Rows are points. The last column is the point's height on a tilted bowl or saddle (a function of degree 2), plus a little noise. Count its main directions that bend up, bend down and stay straight.
In the rows, 128 means zero.

Points, 11 rows:
[[153 127 133]
 [112 179  87]
 [ 50 110  98]
 [145 109 157]
 [160 133 112]
 [128 156 138]
 [154 120 138]
 [138 137 154]
 [ 79 139 153]
 [ 95 105 183]
 [158 149  94]]
Directions: 0 up, 2 down, 0 straight

Points (17 x 4):
[[142 154 163  91]
 [ 92 119  81 103]
 [113 165 107  77]
 [142  80  79 153]
 [ 76 124 144  94]
 [119  80 129 108]
 [184 157 124  98]
 [141 131 145 120]
 [ 87  85  76  98]
 [153 135 130 128]
 [112  58 111  85]
 [143  86 110 135]
 [ 85 155 127  72]
 [134 139 102 134]
 [112  97 142 113]
 [118 132 150 116]
 [142 108 153 109]]
Directions: 0 up, 2 down, 1 straight

Points, 24 rows:
[[111 169  97 182 110]
 [147 128 124  99 141]
 [130 101 144 126 163]
 [ 81 139 107 116 154]
 [130 189 157 115  88]
 [136 154 173 110 142]
 [126 173 160 126 101]
 [ 98 140 129 103 132]
 [142 138  98 148 143]
 [ 70 156  91 129 171]
 [126 101 121 126 164]
 [118 160 119 117 122]
 [173 130 113 190  87]
 [ 95  89 126 113 157]
 [ 83 137 144 105 129]
 [186 144 133 127 118]
 [133 145 161  88 144]
 [203 100 167 178 131]
 [112 144  90 118 158]
 [126 110 109 172 167]
 [153  77 134 128 181]
 [ 65 105 184 142 165]
 [135 133  98 111 149]
 [126 160 125 178  81]]
Directions: 1 up, 1 down, 2 straight

Points, 48 rows:
[[ 99  96 134 133 136 121 148]
 [178 162 162 137 163  96  47]
 [157 118  70 117  91 142 105]
 [119 133 142 149 129 141 154]
 [112 132 127  71 135 104  87]
 [163 140 147 100 124 142  94]
 [113 139  73 128 139 129 120]
 [175 131 128 145 127  86  89]
 [145 101  72 104  82 123 100]
 [133 133  99 150 168  96 115]
 [102 145  94 157  58 131 139]
 [146 111 143 140 116 177 141]
 [152 139 176 107 113 170  91]
 [168 137  92 147 144 103  92]
 [ 86 145 147 105 121 163 110]
 [127 126 167 142 105  87 119]
 [157 130 150 119  87 162 112]
 [123 119 140  91  87  99  98]
 [137  83 196  96 126 101  97]
 [140 128  85 112 148  99 100]
 [159 163 109 130 126 122  94]
 [153 108 152 149 142 167 145]
 [116 183 133 187 101  69 106]
 [142 146 101 104 159 132  97]
 [ 71 124 120 149 124 190 134]
 [161 101 139 110 129 109 116]
 [166 173 152 108  97  85  42]
 [103  95 161 102 143 121 121]
 [ 72 131 132 112 130 124 110]
 [195  93 173 143 150 132 107]
 [110 102  74  83 152 124 105]
 [138  70 160 134 101  99 127]
 [128 130 194 178 158 140 155]
 [171 103 112 125 107  95  99]
 [109 111 115 119 121 155 139]
 [129 162 120 137  70 131 128]
 [107  76 106 108 169  70 104]
 [154 132 160 153 184 102 112]
 [155  93 138 120 112 101 120]
 [103  91 118 143 174 140 156]
 [132 117  82 121 119 143 129]
 [121 203 128 121 115 174  91]
 [101  96 170 167 112 156 165]
 [106 128 112 104  53 144 111]
 [146 128  88 147 178 112 110]
 [119  82 112 197  98  89 145]
 [112 179 149  94 113 143  88]
 [137 122 132  89 161 175 102]]
Directions: 0 up, 4 down, 2 straight

Points:
[[126  73  96 153  97 177 104 147 136]
 [157 161 101 215 120 134 137 140 125]
 [101 104 145 158 116  85 140 131 129]
 [121 106 120 127 112 142 201 148 141]
 [140  95 107 117 149 179 171 128 171]
 [180 129 117  80 119 160 113 125 115]
 [187 130  99 113 155 151 182 129 121]
 [126 178  94 176 121 147 124 159  66]
 [119 144 101  69  89 125 121 165 117]
 [121 113 130 115 122 135  87 159 141]
 [117 144 161 113 132 160 127 122 131]
 [129 110 171 127 162 139 170 142 126]
 [113  66 142 176 115 147  94 183  99]
 [ 95 142 115 124 121 158 113 142 124]
 [ 87 134 123 129 115 136 120 135 125]
 [119 136  93 120 128 155  63  86 109]
 [176 140 117 160  84 142 107  99 107]
 [ 60  81 172  70 120 137  98 129 213]
 [ 62 110 152 169 120 133 178 148  95]
 [152 129 138 109 130  94 135 126 155]
 [133 155 115  95 170 123 128 144 131]
 [104 148  86 171 154 161  68 149  85]
 [131 126 161 167 117 101 119 104 138]
 [ 86 117 122 105 107 159 100 158 147]
 [ 97 124 163  88  86 101 128 177 112]
 [139 161 149 151 139 158 105 143 100]
 [116 131 123  99 109 180 169 155 126]
 [107 104 170 123 115  98 143 114 136]
 [180 143 131  82  81  85 106 131 145]
 [139 133 112 128 149  99 147 176 145]
 [102 160 150 107 104  84 184  98  97]
 [125 113 119 105 144 149 134 125 163]
 [126  71 134 179 136  83 122 113 149]
 [174 187 108 150 160  83  82  93 124]
 [123  99  90 136 131 144 156 146 175]
 [150 152 127 102 129 108 131 100 136]
 [ 98 100 150  91 115 167 130 180 152]
 [113 138 140 127 140 121 112 171 120]
 [136 138 167  87 129 111 146 131 139]
 [175 144 110 191 121 207 102 118  82]
 [182 189 123  76 136 187 105 108  56]
 [144 139 112  98  97 114 159 169 110]
 [111 133 118 122 142 159 184 103 142]
 [169 154 143 171 112 123 160 100 134]
 [126 126 127 157 169 114 104 144 150]
 [ 88 137 107  76 128 129  78 120 147]
 [143 129 150 179 106 135 128  98 130]
 [133 133  86 115 178 127  70 139 132]
 [ 88 183 127 130  70 130 125 104  58]
 [ 85 163 155 156 144 117 162 149  71]
 [157 155 119 122 124 157 105 121 107]
 [ 87 152 117 160 121 172 128 100 111]
 [ 91 141 129  74 164 122 111 155 153]
 [141 112  80 146 117 128 154 176 147]
 [122 129 131 116 151 128 136 149 145]
 [120 158 114  93  88  65 160  85 125]
 [126 143 137 203  63 140 115 134  63]
 [142  83 102 128 121 117 160 189 147]
 [101 123 126 132 156 143 163 148 150]
 [153  69 163 158 116  78  84 169 126]
 [205  96 112  75 142  94 164  94 121]
 [155 141  64  81 100 153 122 148  93]
 [102 133 142 122 195 125 124 125 149]
 [188 144 164 157 130  75 150 148 167]
 [140 151 138 132 113 128 153 175  86]]
Directions: 2 up, 4 down, 2 straight
